Each row is a point. Before rounding, the points of a table are all equally far from one centre. They may lie mostly on one side of it. Write the centre, to within rounding.

Points (9 x 2):
[[ 20  30]
 [ -6  49]
 [ 24 -19]
 [  5  44]
 [  5  44]
 [-37  47]
 [-13  50]
 [-43  44]
 [ 27 -12]]
Centre: [-20   2]

Points, 18 rows:
[[ 64  41 -11 -15  24   6  42 -26 -19 -64  21]
 [ 60  40 -14 -13  45 -11 -14 -20 -27 -59  -7]
 [ 60  52  -8 -33  64 -36  11 -39 -16 -41  -5]
 [ 41   9 -11 -14   9 -20  -7   4 -43 -57   7]
 [ 68  28   3 -14  -9 -15   6   3 -21 -17  26]
 [ 72  42 -23   9  20 -20  14 -19 -23 -27  -7]
 [ 72  16  -7 -38  32 -18  40 -53 -18 -44  -2]
 [ 51  32 -22   1  -3 -22  32 -37 -38 -32  31]
 [ 65  46   6 -12  18  18   1  18 -26 -29   9]
 [ 65  46 -35 -10  17 -23  17 -18  -3 -52  21]
 [ 44  43  19  16  21   0  40 -10 -27 -44   3]
 [ 60  15   0 -33   3   5   9 -23 -16 -72  21]
 [ 60  35  -7  -1  15 -22  33  -5 -15 -63 -14]
 [ 60  48 -32 -19   0 -10  24   7  16 -53   9]
 [ 39   7   7  -2   4   7  18 -13 -44 -61  -6]
 [ 70  53   6 -16  12  -6  33  -7 -40 -57   1]
 [ 61  23  -7 -20   9 -52  28 -24  -8 -49   0]
 [ 79  44 -13 -23   8  -9  -7   4  -4 -36  11]]
Centre: [ 16  43  -8 -42  14  -3  17 -23 -15 -22  -5]
